Each row is a point. Before rounding, the points of a table are all equally far from one centre. They may lie mostly on one side of it. Write the centre, to within rounding.
In the rows, zero is written as 128.

Points (9 x 3):
[[170 121 109]
 [153 161  89]
 [176 143 168]
 [160 106 138]
 [188 169 134]
 [114 116 143]
 [109 167 161]
 [124 191 123]
 [191 143 132]]
Centre: [144 151 134]

Points (18 x 11):
[[193 180  87 102 141 218 150 137 116  96 105]
 [146 170  81 138 113 112 121  87  95 109 147]
 [161 156  53 112 134 131 145 107 158  94 150]
 [111 111 102 168 176 139 150 128 104 117 132]
 [ 95  87 101 125 158 195 147  93 129 129 151]
 [110 136  76 139 199 162 138  94 111 136 124]
 [ 98 169 120 151 163 187 156 117 153 130 164]
 [ 99 151 108 133 122 196 194 135 152 138 110]
 [153 106  99 103 136 169 102  58 110 126 169]
 [113 168 135 138 153 171 174 123 157 139  95]
 [142 106 143 112  95 121 147 141 148 127 131]
 [105 127  93 133 160 199 148  77 119 100  99]
 [185 147  94 100 112 150 169  92 130 133 199]
 [100 138  80 121 181 161 103 132 133 137 107]
 [161 125 123 110 161 236 166 142 113  88 130]
 [ 90 160 121 118 157 188 139 106 127  82 109]
 [103 108  77 119 175 135 121 138 136 138 137]
 [113 203  95  89 150 167 151 109 113 111  94]]
Centre: [148 142 103 116 131 173 143 123 112 131 137]

Points:
[[ 95 131 127  56  91 128 113  93 121 192 191 141 127 132 122 111 179 136
  153 162]
 [ 89 114 112 141 110 143 164  69 154 116 187 105 138 107 114 186 167 121
  150 134]
 [ 95  91 152  79  81 159 145  64  83 142 159  98 137  96 129 142 166 152
  146 141]
 [118  79 118  58  73 122 119  84 135 128 170 158 105 124 112 123 133 101
  127 153]
 [103  81 120 130  67 173 156  92 156 126 154 164 118 128  90 155 124 124
  163 183]
 [ 98 127 138 113  86 173 176 112 170 128 159 122 175  66  96 135 139 107
  148 173]
 [ 45 104 105 104  67 146 117  99 102 150 188 131 133 136 101 112 120 156
  135 163]
 [ 99 120 137  75 105 150  98  69 161 147 175 158 101 128  98 156 140  88
  159 169]
 [107 119  70  93 115 163 130  66 153 151 184 101 119 119  73 141 151 129
  105 135]
 [ 76 106 178  87  82 151 151  76 157 160 178 146 127 144 104 155 140  87
  180 134]
 [ 78 153 112  82  86 176 146  99 157 167 149 127  94 130  97 177 132 130
  144 126]
 [ 76  86 130 112  86 165 131  70 191 124 152 120 108 131 106 145 132 128
  172 171]
 [110 141 126  81 105 170 139  90 138 137 167 141 110 128  47 100 122 137
  149 171]
 [101 101 132 117  96 209 171 124 124 139 191 141 125 139 118 118 118  94
  145 149]
 [ 32  94 113 116 112 137 176 105  99 142 143 124 151 123  79 148 163  98
  181 170]
 [115  67 151 138  87 148 167  97 177 156 176 100 130 132  97 151 112 134
  170 129]
 [ 91  90 132 119  91 172 150  73 110 111 128  97 167 128 104 131 165  96
  126 146]
 [ 58  89 141 110  78 169 134 104 131 127 176 122 103  90  44 142 141  95
  141 130]
 [ 61 121 162 109 104 148 139  95 116 138 128 103 106  76  99 145 174 128
  114 114]
 [ 59 138 107  78  72 172 142 112 143 134 150 122 158 134  96 166 142 131
  111 121]
 [116  72 144  89 101 136 113  64 144 123 161 120 140 146 125 174 169 109
  155 137]
 [102  78 127  87  99 132 177  82 173 149 132  99  99 140  94 147 141 109
  168 188]
 [ 67 137 111  95  89 155 124  88 155 146 127 179 127 146 101 145 138 153
  140 140]]
Centre: [ 91 100 127 102 113 142 145 106 134 159 161 128 135 112 100 137 143 123
 144 149]

Points (30 x 24):
[[ 58 170  94 111 156  97  98 120  92 163 139 112 111 148 110  90 116 132
   56 132 114 120 155 134]
 [ 98 151 110 117 188 130 133  94 128 136 163 132 124 172 131 120 151 157
  119 171 128 137 146 105]
 [100 156 117 101 120 135 187 187 118  76 150 125 124 187 113  97 140 147
   99 124 101 108 169 119]
 [114 122  89 102 137  92 113 143  58 143 163 141 124 183  96 108  99 156
  117 163 101 121 141 178]
 [ 75 114 128 129 171 129 155 115 133  74 101  99 119 167 131  96 114 140
   76 172 108 103 118 107]
 [133 115 120 144 156 116 178 164 131  60 125 123 158 112 164  96  85 152
   98 128  72  83 105 153]
 [105 134  77 145 218 129 167 128 113 100 133  99  98 149 137 103 136 163
  106 135  90  73  93 168]
 [115 155 101  92 125  74 180 153  99 137 168 122 136 111 151  90 145 190
   89 143  55 117 144 182]
 [124 175  70 120 212  83 170 127  71 117 118 105 113 103 147  55 110 149
  119 118  83  93 141 160]
 [102 188 124 131 141  78 148  91 128  93 136 127 112 127 131  48 127 125
  145 158  92 144 130 133]
 [ 76 155  93 192 169 127 155 172 128 112 102 100 141 155 177 110  94 147
  101  88 112  95 154 141]
 [ 94 123  75 100 130  44 160 154  97 123 119  86 108 171 110  84 120 125
  104 130  72  97 139 118]
 [130 159  87 138 124 116 192 190 116 144 129 116 133 143 128  79 158 144
   86 119  81 138 151 206]
 [139 156 118 142 192  85 160 136 108 108 114 158 118 212 117 130 139 167
   86 163  87 100 153 164]
 [145 136 151 122 135  92 183 136  86  79 131 107 118 122 122  49 120 155
  101 137 126 164 168 133]
 [ 96 144  77  93 166 100 118 188  94 154 115 110 100 167 160  62 113 170
  105 124 144  75 142 118]
 [ 70 140 116 122 175  89 131 168 158 117 109  92 123 112 153  82 110 173
   40 134  95  93 140 167]
 [ 96 132 127  93 155 144 127 133 113 105 157  97 139 206 168 115 160 154
  135 121 111 119 130 143]
 [103 140 120 134 188  63 147 140  91 101 135 127 134 126 175 118 176 121
   84 131 118  69 151 154]
 [168 159  84  61 167 134 161 157 136 122 145  82 144 149 133  96  65 153
   85 142 109  87 110 130]
 [117 138  76 130 155  95 147 160 140 121 117  95 146 137 104  91 101 115
   41  79  84 116 151 148]
 [135 149  81 126 209  88 138 186 140 113 177  98 119 117 128  60 128 158
  107 118 130  95 119 161]
 [102 162  63 156 163 109 123 124 135 155 116 126 131 162 184  95 134 172
  162 131 137 111 117 145]
 [100 135  91 109 198  89 159 171 126 126 184 126 131 115 158 113 140 167
   95 104 120  64 137 171]
 [107 119  69  98 140 107 173 129  94 116 128 141 131 180 156  79 126 142
  152 105  98  77 107 175]
 [138 163  95 102 151 110 132 174 134  86 105 112 146 164 103  39 104 179
   85 111  91  97  98 137]
 [126 178 140 111 142 136 145 126 122  72 122 157 135 132 126 102  78 165
  103 183 118  99 181 122]
 [120 188  78 138 146  94 172 165 147 151 144 105 113 145 113  50 135 184
   83 107  74 117 157 150]
 [169 142  88 107 131 117 125 177  84 111 156 115  98 154 147  61 130 122
   88  93 112 125 152 154]
 [141  90 146  90 160  91 218 138 107 104 127 120 119 167 130  84 106 177
  124 146 120 122 149 148]]
Centre: [116 158 113 122 154 102 152 148 110 123 125 115 129 143 138 105 109 150
 106 135 113 117 131 148]

Points:
[[170 188 125 134 113 130 134 128 119 100 165  85 168 190 131  99  89 160
  139 178 122 118 144 110]
 [146 148 149 124 129  92 159 129 102  79 183  83 152 158 154  95  90 159
  107 141 138 139 216 108]
 [134 154 117 172 122  78 146  93 149  62 202  85 137 149 112 141  92 155
  137 161 146 154 182  96]
 [139 153 178 158 105  94 138 114 132  68 202 116 176 138 120 125 123 147
  160 181 186 116 156  77]
 [114 160 172 129 124 159 166 120 133  82 150 116 192 160 156 114 105  96
  123 135 145 130 190 117]
 [151 152 118 140 111 162 158  93 168  33 153 117 159 160 122  94  87 102
  146 145 141 148 177 103]
 [176 198  97 117 103 107 170  88 160  70 122 122 161 124 129 122 138 105
  115 139 103 127 150 141]
 [125 157 162 181 115 122 155 128 136  78 166  81 113 151 151  81  76 101
  153 126 133 120 164 144]
 [119 163 162 151 123 131 142  90  93  79 169 100 117 169 133 122  92 148
  108 126 122 177 181 129]
 [135 138 168 108 148 129 139 111 128  32 174  89 158 109 112 115 122  90
  167 180 128 151 191  86]
 [100 150 151 148 142 106 151 116 151  83 171  74 137 164 120  94  69 144
  149 145 119 138 203 117]
 [138 155 120 163 133 146 134 138 136  80 133  76 135 167 144 144 109  91
  123 151 154 148 185 122]
 [164 160  94 122 115  76 127 101 140  85 192 134 159 120 135  77 133 161
  128  90 132 124 147 144]
 [152 170 163 153  97 153 131  85 122  60 137  83 166 159 133 118 107 128
   93 132 133 117 181  78]
 [136 192 101 135 130 107 150 118  87  77 165  92 167 159 157  90  98 128
  139 164 111 145 193 109]
 [157 212 134 162 137  90 148 107 120  60 169  90 167 172 103 117  96 144
  146 160 128 132 202 117]
 [146 197 135 192 122  87 165 114  89  60 150  78 159 139 146 125 120 127
  141 122 148 135 143 119]
 [152 166 151 122 117 103 161 103 104  44 136  98 169 143 149 129  79 105
  152 172 142 154 194  87]
 [160 200 138 115 158  93 140 124 131  79 189  86 143 121 111 120 103 122
  173 161 184 159 148 108]
 [158 155 107 164 148 102 126 123  96  57 159  75 152 153 149 103 100 136
  155 159 140 162 156 153]
 [133 149 133 145 176 128 146 111 112  31 147 110 151 174  93 117 150 163
  140 131 125 150 146 110]
 [133 201 105 105  78 112 147  94 125  58 184  99 141 103 117 107 106 112
  157 112 120 141 179 150]
 [202 139 119 106 110 127 172 150 120  56 143 113 157 118 106 147  76 140
  166 167 129 128 181 101]
 [105 160 130 150 146 134 186 107 140  73 173 106 159 125 138 100  99  91
  106 154 110 154 138 135]
 [145 137 157 120 124 126 210 101 110  78 143 132 161 159 148  88  67 149
  142 143 148 138 180 114]
 [111 130 125 141 128 108 137 115 137  87 151 106 150 181 151 120  94 158
   97 159 159 116 149 139]
 [180 155 166 116  99 106 146  72  88 109 186 112 161 143 147 101  65 100
  167 131 142 150 176 126]
 [ 95 174 161 183 143 103 153 102  91  63 152 133 168 145 132 135  98 112
  159 164 122 139 170 112]]
Centre: [154 147 141 134 124 117 147 104 125  91 161 115 140 127 118 117 126 129
 148 140 129 119 163 115]

Points (29 x 24):
[[122 134 154 169 152 134 108 166 121  96 152 123 157  98 116 173 186  86
  114 142 160 101  60 173]
 [ 80 143 144 135 138 130 104 193 122 127 176 138 135 125 189 179 143 109
  146 144 192 135  85 178]
 [119 135 114 128 158 102 137 143 103  92 151 115 178 100 129 196 162 115
  121  84 160 101  90 157]
 [ 87 128 130 107 176  89  97 176 127 130 175 158 154 109 124 161 167 111
   98 123 167  98  87 171]
 [ 89 175 107 186 155 112 101 177 112 125 173 139 139 144 151 177 194 103
  142 158 178 150  82 151]
 [ 67 146 125 152 132 162 123 186 124 117 151 108 165 112 104 180 153  90
  103 152 156 133  92 164]
 [109 185 110 163 140 129 100 190 127  96 148 150 161  85 113 197 178  97
  115 143 144 106 116 139]
 [ 74 219 108 125 124 132  96 155 115 142 155 115 122 106 133 156 149  93
  104 143 144  82  79 132]
 [ 64 130 110 128 155 131 118 152 115 170 143 100 150 112 130 137 160  77
   84 102 187 110 133 142]
 [103 169 100 110 103  71 127 195 131  85 172  80 133 118 133 135 198 110
  148 167 164 101 129 151]
 [137 133 154 165 159  91 119 169 124 111 104 131 119  65 137 192 172  64
  130 133 129  93 126 137]
 [ 99 179 125 168 137 121 136 180 162  83 161 114 117 131 124 173 193 120
  117 106 168  86 128 159]
 [122 122  84 158 134  83 158 171 123 152 179 121 153 114 145 177 169 102
  117 107 165  75 131 195]
 [114 159 131 173 154  82  81 137 107 131 177 155 130  83 137 186 203  87
   88 141 174 134  94 154]
 [110 174 150 160 131 109 135 202 107 111 166 162 168 115 116 155 188 124
  126 158 158 103 126 137]
 [127 152 124 157 145 104 144 167 116 143 172 109 135 104 154 165 113 104
  116 166 193 134  67  94]
 [138 105  81 194 117 144 103 183 120 100 124 114 113  87 191 170 121 122
  103 160 143 131 128 157]
 [100 168 102 169 115  62 107 200 132 115 172 103 132  81 176 180 160 145
   72 143 157 134  92 135]
 [ 88 152 113 119 169 135 126 172 150 124 120 106 122 116 137 183 143  86
   92 115 174 140 100 116]
 [101 153 142 125 128 101 106 137 103 152 143 104 127  88  87 157 156 100
   99 180 202 155  88 163]
 [115 137 130 121 157 153 148 177  71 127 194 140 154 114 174 149 154 133
  134 121 141 123 100 144]
 [119 177 100 139 183  86  99 140 127 155 176  87 117 102 146 166 132  85
   71 139 162 131  98 142]
 [111 136 135 148 108 136 103 194 166 102 196 125 140 117 162 176 192  79
  129 116 173 129 130 155]
 [115 150 134 131 157 118 106 162 144 127 191 158 154 151 150 113 181  99
  106 147 176 161 109 154]
 [107 112 123 126 120 109 130 215 118 117 125 132 147 108 127 133 202 103
  104 144 168 155  81 154]
 [117 132 128  94 116 122 124 177 100 149 155 126 159 143 138 133 155 111
  111 147 190 121  80 118]
 [ 85 169 100 161 155 108 131 183 103 119 183 146 154 132 115 137 183 131
   96 145 172 132  80 166]
 [102 129 129 161 132 139 113 196 119 153 178 132 105  72 167 150 174  76
  124 186 202 111 112 160]
 [125 122 118 134 106  80 116 155 164 118 158 144 187  99 150 193 177 104
  107 133 156 119  59 166]]
Centre: [103 134 115 153 125 104 114 138 133 132 150 115 125  94 147 142 159 125
 137 143 139 123 118 147]

Points, 28 rows:
[[100 114 117 146 124 111 121  52  90 158 160 113  80 130 121 159 121 151
   91 153 101 124  52  82]
 [ 90 134 128 159 140 143  91  71 106 154 150  62  98 138 125 173 135 156
   98 117 124 122  52  93]
 [ 86 124 137 186 124 104  95 105 128 159 132  61  91 145 129 151 145 134
   68 171 126 136  76 126]
 [ 89 112 189 130 129 120 132 124 103 178 158  98  68 132 118 139 136 126
  124 158  91 118 100  97]
 [ 70 155 147 171 130 124  84 145  75 137 133 111 110 147 148 162 162 147
   92 135 129 106  54 116]
 [ 89 122 138 163 130  97 116 107  82 136 123  85 129 122 138 147 134 141
   51 138 143 117  55  94]
 [107 116 131 148 143 126 100 104 108 131 150  93  95 132  79 163 136 139
   60 141  93 100  67  85]
 [117 158 125 128 128 124 119 100  80 140 137 121  89 114  89 163 115 133
  101 130 116 100  65  81]
 [123 153 140 171 109 106 102  91 101 160 136 112  95 145 128 166 132 149
   58 140 132 103  72  98]
 [ 76 115 115 145 123  84 118 128 134 166 161 105 104 127 146 178 109 158
   36 135 130 130  63 112]
 [105 141 150 159 128 103 111  65  95 148 135  95  74 116 155 150 108 138
   81 125 135 149  84  93]
 [ 73  96 124 161 120 128 128  75  91 177 128 105  80 119 131 188 152 168
   74 154 130 121  43 139]
 [102 138 157 157 134 123 124  98 115 159 117 106 106 119 113 176 151 155
   69 140 110 136  56  91]
 [101 115 132 107 153  67  94  81  66 144 141  80 130 145 138 164 147 178
   96 120 117 116  80 126]
 [ 89 122 103 143 124  97 103 122 105 131 137  49  93 112 109 180 115 175
   83 175 120 125  56 104]
 [ 79 120 140 173  97 136 146 121  85 160 177  78  61 112 145 160 131 151
   76 154 121 164  53 107]
 [ 76 127 148 138 166  96  98 141  98 169 155  68 123 106 125 168 155 168
   86 138 113 152  64 110]
 [117 143 119  86 125 110 100 100 126 162 152 121 120 106 128 161 134 140
   71 129 132 137  43 117]
 [ 55 117 153 136 119 122 108  99 101 160 132 110 105 109 117 170 108 156
   53 143 128 119  57 106]
 [ 65 141 149 143 126 100 117 116  98 137 149  67 116  95 119 155 154 148
   53 123 139 117  55 106]
 [ 81 123 148 168 112 116 103  99  91 121 154 125  88 100 121 169 105 123
   56 105 127 136  61 142]
 [ 78 122 142 164 131  83  91  95 129 148 155 109 105 154 133 189 139 171
   77 123 131 137  46 135]
 [ 92 135 129 148  81 102 125 112 112 150 101 114  97 144 113 156 142 176
   72 143 155 101  57 100]
 [ 97 141 150 159 123 128 130 106  88 141 145 108  92 106 126 176 126 112
   45 143 117 119  64 106]
 [103 128 133 171 116 133 110 101  62 144 140  94 111 120 107 186 122 127
   93 134 154 117  60  84]
 [ 88 115 154 149 132 118 119 100 115 166 154  88  97 119  98 171 134 166
   86 143 133 107  48  72]
 [ 99 101 107 152 156  79 111 123  58 184 154 113  94 119 141 178 149 154
   97 111 113  93  61 101]
 [124 129 116 145 124  96  97 101  93 154 136 121  96 153 122 155 102 169
   67 143 167 111  78  84]]
Centre: [ 97 106 115 134 115 122 118 123 100 138 156 104  93 127 133 151 145 156
 105 130 128 128 101 130]

Points, 30 rows:
[[120 121 118 149 151 195 138 122 186 123  97 123 102 150 106 171 107 134
   55 136 105 131 132 138]
 [101 140  78 135 147 199 135  95 146 118 103 128  71  66 169 154 124 125
   60 133 135 141 142 132]
 [126 158 104 132 167 207 111 107 126 122 107 134 110  74 137 167  99 156
   71 136 154 123 140  92]
 [101 127 100 129 126 211 109  96 177 117  69 104 101  96 120 145  72 149
   87 117 139 135 118 136]
 [107 126 116 107 157 178 139 108 183 100  85 113  83 113  69 145  99 136
   79 119 135 132 130 125]
 [114 116 106 164 161 190 109 136 159 123  99 130 122  97 125 157  82 143
   49  82  99 133 162 144]
 [105  71  95 154 159 191 129  89 156 130  70 135  82 124 151 132 111 135
   80 113  79 157 124 137]
 [156 112  60 119 175 166 125  86 151 104 107 139  95  77 108 153 107 139
   71 128  88 103 153 139]
 [156 121  86 141 170 170 135  91 189 155 109 139 107 114 128 153  91 135
   49 115 107 123 100 122]
 [115  93 140 122 167 187 149 102 174 114 120 116 117  91 137 126  81 116
   78  92 180 122 103 161]
 [153 140 135 136 162 174 130 103 189 111  85 118  72 105 111 132 106 161
   77 109 131 141 106 118]
 [127 121 137 134 178 184 122 115 131 101  89 149  57 131 139 134  81 119
   76 140 135 147  97 123]
 [149  94 105 140 144 198 134 112 153 117  84 132  62 108 120 143  74 170
   84 121 124 134 140 117]
 [145 132 104 138 140 146 123  94 179 161 111  94 112  63 143 121  81 168
   56 110 136 117 134 157]
 [170 113  95  94 171 206 123  92 164 131  95 114  79 108 154 111 113 182
   89 121 124 118 113 163]
 [137 127 123 103 154 187 149  90 194 147 104 145 107 119 141 118  98 152
   43 121 143 135 105 135]
 [123 136 161 104 201 182 131 127 136 125 126 147  94  98 125 159  95 201
   77 108  99 135 158 138]
 [108 123  67 110 155 162 118  79 179 130  89  96 100  94 107 160 112 151
  111  84 107  72 124 143]
 [ 84  92  86 107 157 166 145  89 152 129  56 157 120 100 126 131  82  97
   57 115  98 128 153 129]
 [119 123  95 117 140 213 127  73 152 106  71 102 112  97 135 155 110 143
   67 100 104 114 103 143]
 [146  77  96 114 166 207 135 101 174 120  90 116 125 129 161 161 100  81
   94 102 151  98 131 149]
 [114 152 103 129 131 177 131  47 180 121 114 161 131  93 160 155  97 160
  102  92 135 113 106 136]
 [131 125 120 108 172 174 114  99 179 123  95  89 109 130 135 183  71 126
   60 125 123  90 117 134]
 [115 119  99 102 151 211 122  98 158 133  65 121 110  73 111 135  84 167
   69 102 116 157 147 151]
 [147  77  95 115 166 153 125  84 171 145 116 126  93  62 120 160  76 144
   72 139 101 151 132 130]
 [123 141 120 151 175 205 135 128 197 137  70 143 114  73 131 114 119 145
   62 108 126 113 148 161]
 [178 107  62 108 169 193 135 106 162 107  92 162 103 133 132 161  87 124
  111 155  97 129 119 151]
 [129  90 114 142 190 174 158 118 197 103 119 132  81 111 115 165 118 125
  107 114 125 130  87 142]
 [141 140  76 152 151 206 146 119 172 125 126 127  72  96 112 139 129 172
   77 135 115 126 129 137]
 [120 141  87  93 164 208 129 133 141 118 124 123  91  85 138 134  85 167
   62 150 144 138 101 127]]
Centre: [122 134 123 113 156 165 142 120 140 144 116 123 119 104 147 125 103 119
 131 122 101 123 141 137]

Points (30 x 24):
[[ 64 130  98 165 102 133 115 118 135  97 122 130 142 138 180 129 204 156
  146 102  92 134  86 156]
 [ 55 130 116 126 153 160 132 101 172 155 112 129 142  95 172 135 180 190
  144  62 119 134 130 140]
 [ 92 138 140 138 121 166 110 115 127 111 141 130 185 124 195 121 180 196
  160  80 117 110 127 102]
 [ 81 113  92 148 158 150 108  80 169 120 145 152 153 118 201 107 164 180
  151  93 131 108 100 144]
 [ 69 111 125 165 135 163  94  99 150 114 147 140 113 108 164 169 176 161
  136  86  81 124  97 140]
 [ 83 103 181 147 133 168 127  95 164 124 159 123 139 129 189 121 154 206
  175 115 124 128 111 130]
 [ 72 107 144 147 150 190 152  73 159 143 144 130 141 152 187 140 170 171
  139 103  95 134 116 143]
 [ 73  96 109 155 104 154 136 106 148 142 118 113 150 153 181 161 189 213
  163  86 106 110 107 160]
 [ 68 137  96 134 115 164 144  86 145 110 126 147 128 167 163 141 148 157
  103 103  87 113 107 105]
 [ 80 116  99 163 140 163 143 115 172 134 132 155 136 147 193 135 150 171
  149  62 135 150 119 122]
 [103 139 138 179 158 184 120 106 131 130 131 134 142 154 154 119 188 180
  141  76 105 108 137 143]
 [ 64 114 131 165 136 174 135 115 151 129  97 161 151 122 211 134 173 171
  126  96  82 124 119 137]
 [ 64 100 127 169 145 168 148 130 140 124 150 137 146 129 189 120 164 198
  124  72 102 117 109 119]
 [ 90 102 104 172 149 124 158 105 149 159 143 147 137 145 171 124 162 178
  148  74 102 111  86 116]
 [ 63 115 130 176 162 175 147 129 123 153 111 151 155 132 150 131 180 172
  154  85 130 115 138 139]
 [ 86  97  97 140 138 173 169  99 118 113 103 130 158 140 185 118 169 193
  153 105 109 139 102 127]
 [ 82 106 144 199 157 172 139  94 141 107 127 109 122 133 162 102 156 193
  140  88 113 108 125 127]
 [ 56 125 145 147 154 174  89 115 189 141 120 122 118 175 191 131 162 176
  157  88 153 142 127 123]
 [ 86 135 101 174 168 181 147 118 155 144 123 125 113 140 134 128 170 172
  130  87 126 131 146 142]
 [ 77 109 115 121 110 192 114  91 168 119 127 121 146 133 181  87 161 194
  146  60 103 123 102 160]
 [ 55 128 120 144 170 210 139 114 152 138 124 123 145 132 198 125 152 191
  160  98 127 124 116 159]
 [ 51 121 142 150 167 180 140 101 122 122 124 147 149 156 177 138 156 204
  165  85 100 116 119 141]
 [ 65 132 121 142 147 161 126 109 159 112 120 123 116 142 231 144 160 202
  160  88  95 119 117 140]
 [ 74  81 123 162 141 154 142 119 153 106 127 142 142 148 177 115 169 210
  153  79 120 102 104 157]
 [ 66 146 127 160 128 187 118  73 122 129 139 140 170 139 180 120 169 168
  137  90 133 129 139 130]
 [ 77  88 127 145 172 185 109 109 143 112 101 116 122 111 195 134 163 187
  152  81 107  97 107 162]
 [ 47 135 140 131 117 181 121  85 146 138 138 142 150 147 209 118 134 176
  137  63 112 120 101 125]
 [ 77  93 152 161 173 161 130 109 162 114 134 136 142 115 170 102 173 174
  147 105 135 152  94 145]
 [ 81 120 157 181 137 147 153 114 133 125 104 150 155 116 151 147 173 179
  170 108 129 144 112 130]
 [ 78 113 141 159 145 182 150 120 136 105 113 133 130 155 168 134 156 171
  144  68  96 105 103 177]]
Centre: [ 80 118 121 138 129 144 105 121 147 141 115 108 145 139 158 121 135 162
 153 113 105 122 118 133]
